Each point is reached from the start by the listed moves, each made 0, 1 or 2 times, or once backwards (-1), plus a little noise. Is the number of moves made odd or even? Then give how often each move was made.

Moves:
(1): [ 24 -13 -32  31 -13]
(2): [ -5  39  -9  18 -65]
Start: [ 7  1 21 12 -8]
Points:
[ 17  23 -25  69 -89] -> even (1, 1)
[ 36 -44  -5  22  46] -> even (1, -1)
[-17  10  56 -19   5] -> odd (-1, 0)

Moves:
(1): [12 19 26 19 15  2]
(2): [  7  14 -16   8  20   4]
(3): [-18   6  -8  10  -9  -4]
(4): [ 15   2  -9  12 -19 -14]
(5): [ -1  -9 -32  -7   6 -29]
(6): [-16 -11  -3  19   3  -5]
Start: [12  0 10 16 11  5]
Points:
[ 90  49  38  74  32 -12] -> even (2, 1, -1, 2, 0, 0)
[-23  10 -35  79  47  -2] -> odd (0, 2, 1, 0, 0, 2)
[ 42  43 -26  38  21 -31] -> even (1, 1, 1, 1, 1, -1)
[  9  32 -49  64 -28   5] -> even (-1, 2, 2, 2, -1, 0)
[-28  10 -65  73  95 -45] -> odd (1, 2, 1, -1, 2, 2)

Moves:
(1): [  3   5   8  10  21  10 -11  -2  -1   8   6]
(2): [ 1 46  7  7  5 -6  3 -3 -4 -2 -7]
(3): [ 13  -2  17   3 -12   8   3  18  -8  -4   1]
(4): [-11  -4  -6   3   3   1  -2  -2  -6  23   4]
(5): [-12  21   8 -12   4  30  -9  -3   3   1 -14]
(6): [ 14   7 -14  -4  -2  19 -11  -2   2   9  -8]
(7): [  1  11  -5  -5   4  10  10  -9 -24   2   8]
(8): [ 1 15  0 11 19 -3 18 -1 10  6 -3]
(9): [ -2   0  -3   9 -11  12  12 -17   0  11 -21]
Start: [ -9  -3  20  -4   4   4  15 -18   7   3   1]
Points:
[ 56  -5   0  38  19  62  64 -43   3  41 -32] -> even (1, -1, 1, -1, -1, 2, 1, 2, 2)
[ 29 -27 -20  -2  54  47 -19 -25 -45  56  58] -> even (2, -1, 0, 1, -1, 2, 2, 0, -1)
[ 19 -73   1 -14   4   1 -32   2  -1   6  44] -> even (1, -1, 0, 0, -1, 1, 0, -1, -1)
[ -5  49  45 -31  -3  74   5  24   5  15 -14] -> odd (-1, 0, 2, 1, 2, 1, 0, 1, -1)
[  6 -59   5  -3  35 -33  -3 -13  21 -17  42] -> even (1, -1, -1, -1, -1, 0, 0, 0, -1)
[ 26  88  26 -35  17  95 -34 -13 -57  10  13] -> even (1, 1, 1, 0, 1, 2, 2, -1, -1)

Moves:
(1): [-11   5  -3  10  -4 -13  12  -1  -6  17  17  -9   3  12]
(2): [ -4  16   5   2   4   4  15   3 -11   5  -9   3   4   6]
(3): [  0  -7  10  -7   3  14 -13  -2  10   2   9 -22   3  -8]
(4): [ -9   1   6  -2   2   0 -10  -2   2   4   8   4  13 -21]
(5): [ 2  6 -7 -3 -1  2 -3  7 19 -6 -7 13 10 12]
(6): [ -6  -3  -9  -8   7   7  -4  29   4  14 -24 -10  -5  12]
(7): [ 10   6  -2  19 -14 -11   5   0  -6 -15  -1   0 -17 -11]
(8): [  7  -4 -13   2  -5   7   1  -4  -3   2   5   9  -2  -9]
(9): [ -5 -19  10  11   6 -12  -5 -16   8  15 -11 -12  12   2]
(10): [  7   9  -8 -14   3  -3 -20  11  -3 -14 -22   5  -2  -7]
(11): [21  4 12 -9  0 -3  6 -1 -8 -7  0 12  1  9]
(12): [ -1  -1   6  11  -5   1 -17   0   0 -10  10  10   4   8]
Start: [-11   5   0   7  -2  15  -6  -7  -3   3   5  -5  16 -12]
Points:
[-27  28  42  60 -28  62 -27  -8 -24 -34  53 -27  -5 -72] -> even (-1, 2, 2, 1, -1, 0, 2, 0, -1, -1, -1, 2)
[ 41   4  -5 -15  -1  21  12  18 -21   0 -23  13  -3  30] -> odd (0, 0, 0, -1, 0, 1, 0, 1, 0, 0, 2, 0)
[ 40  -1  16  24 -11  -5 -64 -55 -20 -45 -34  47  39 -75] -> odd (-1, 1, 0, 1, 0, -1, 1, 2, 2, 2, 1, 1)
[-15  13 -42  95 -58 -28   1  18  18  -1  47  35   6  42] -> odd (2, -1, -1, 0, 2, 1, 2, 1, 0, -1, 0, 2)
[ -8  42  23  36 -26  -8 -21 -37 -36  -5  71  11  46 -55] -> even (2, 1, 1, 2, 0, -1, 1, 1, 0, 1, 1, 1)
[ 50  19 -28  41 -27 -28  43 -21 -66 -16 -47  15 -38 -34] -> even (0, 1, -1, -1, -1, 0, 2, 2, 1, 1, 1, -1)
[ 33  30 -21 -37   5  31  12  29 -14  21 -30   6  23   8] -> odd (1, 1, 1, 0, 1, 1, 0, 2, 0, 1, 2, -1)
